Each row of a before or after table is a point. The points were changed in one or more steps. Then noise was added and the rows were shuffled. The steps act on columns, c1 being the first. What was done? A step turns or swaps two columns, mirrors them in a line or flattens them onto one, adds a multiple of one to another, or multiplies or shifts one. Angles are multiples of 10 degrees, from the lower column toward the higher: turns from -170 to 170, lines from 10 to 170 but not 90. Use the fewest steps. Two steps may share a column if one is a turn and the other turns, adds or multiplies; they go together, in the order done. Otherwise the lowest column goes first.
In the rows, zero is written as 128.

Before:
[[125 135]
 [134 119]
 [ 91 128]
 [143 149]
 [ 97 198]
 [145 111]
 [144  64]
 [170 205]
 [155 105]
 [ 62 188]]
After:
[[116  92]
 [189 133]
 [139 134]
 [ 62 184]
 [146 143]
 [ 53 110]
 [127 124]
 [ 52  74]
 [112 145]
 [152 154]]
Steps: turn c1 and c2 by 80 degrees

Before:
[[181 175  64 162 162 129]
 [196 131 174 112 176 181]
 [185  84 133 123 119 131]
 [146 106 187  97 151 106]
 [129 134  70 124 165 167]
 [108 144 162 169  89 124]
 [178  86  72 123 150 177]
 [162 166  77 193 102 190]
 [126 195  82  87 117  87]
 [104 103 176 165 107 186]]
After (10 x 6):
[[144 126 105  99  96 187]
 [194 160 181 115  92 174]
 [159 144 193 192 170  74]
 [106 120 123 169 169 164]
 [127 175  92  89 178  81]
 [128 164 168 118  97  69]
 [179 108 180 123  86  72]
 [179 185 131 160 134  63]
 [100  97 185 166 140 174]
 [186  89 129 126 103 134]]
Steps: mirror c2 and c5 in the line at 20 degrees; swap c3 and c6

Before (11 x 9):
[[147   9  98 167 207 139  91 109 140]
 [106 167 161 168 121 122  84 158 161]
 [171 160 146 101 114 132 107 171 127]
 [158 180  98 152 101 143  82 105 104]
 [145 145 152 153 184 128  99 101 169]
 [147 183 119  86 125 140 233 155  70]
 [ 75 145 130  30 158 108 141 176 156]
 [167 176 148 161 106 120 108 125  84]
 [154 182  81 164 129  89 108 182 164]
 [153 147 148 156 107  66  97 112 150]
 [149 149 112 135  95 129 141 156 172]]
After (11 x 9):
[[ 73 143 136  30 183  36 118 147 153]
 [153 150 115 131 120  89 148 163 181]
 [150 182 119  88 144  98 239 150  66]
 [169 159 146  95 145  74 126 170 127]
 [149 181  80 162 169  12 124 169 161]
 [165 179 143 156 114 123 129 139  82]
 [155 149 151 156 104  94 105 130 151]
 [149  14 101 164 174 169 100  62 141]
 [140 148 155 157 153 165  98  70 168]
 [105 165 164 161 141  76  71 158 160]
 [156 181  95 148  87 179  95 129 102]]
Steps: add 0.5 times c1 to c7; add -1.5 times c8 to c6; turn c5 and c8 by -40 degrees

Before, 11 rows:
[[ 94 174 129 110 112 105 115 114 130 160 133 186 166 149]
 [113 134 135  90 114 149 132 151 193 180  89 174 149 125]
 [103 154  45 134 100 156 102 145 120  97  92 117 163 106]
 [102 160 148 116 131  98  99 163 164 153 137 142 159 118]
 [115 137 155 110 175 123 104  96 118  87 116 112 145 155]
 [125 156 154  77 155 104 128 163 124 133 102 168 162 104]
 [112 114  29 141 183 102 115 130 127 126  98 129 125 107]
 [126 148 127 145 123 156 138 156 161 110 124 171 166 106]
 [124 171 148 136 121 147 106 151 123 135 128 146 139 249]
 [105 175 157 143 115 127 100 149 136  90 152 156  21 240]
 [118 154 140 148  98 116 160 146 136  99  92 120 154 117]]
After, 11 rows:
[[ 80 138 120  91 114 149 132 152 195 180  91 130 149 125]
 [ 63 221 128 109 111 105 116 115 131 160 135 117 166 150]
 [138 146 100 111 174 123 105  95 117  87 117 110 145 154]
 [130 180 208 134 100 155 101 146 119  99  93 101 164 105]
 [ 95 220 101 143 116 127  98 150 138  89 153 116  21 238]
 [ 88 168 129 146 122 156 138 156 161 110 124 142 167 105]
 [ 90 183 101  78 155 104 128 163 123 133 103 139 164 105]
 [106 191 108 117 131  98  99 163 164 153 137 108 158 116]
 [122 101 229 141 184 101 114 130 128 127  98 112 126 107]
 [110 211 108 138 122 147 105 150 124 135 129 129 137 248]
 [133 179 117 147  98 116 161 145 136  98  91 116 154 116]]
Steps: turn c1 and c12 by 70 degrees; multiply c2 by 2; multiply c3 by -1
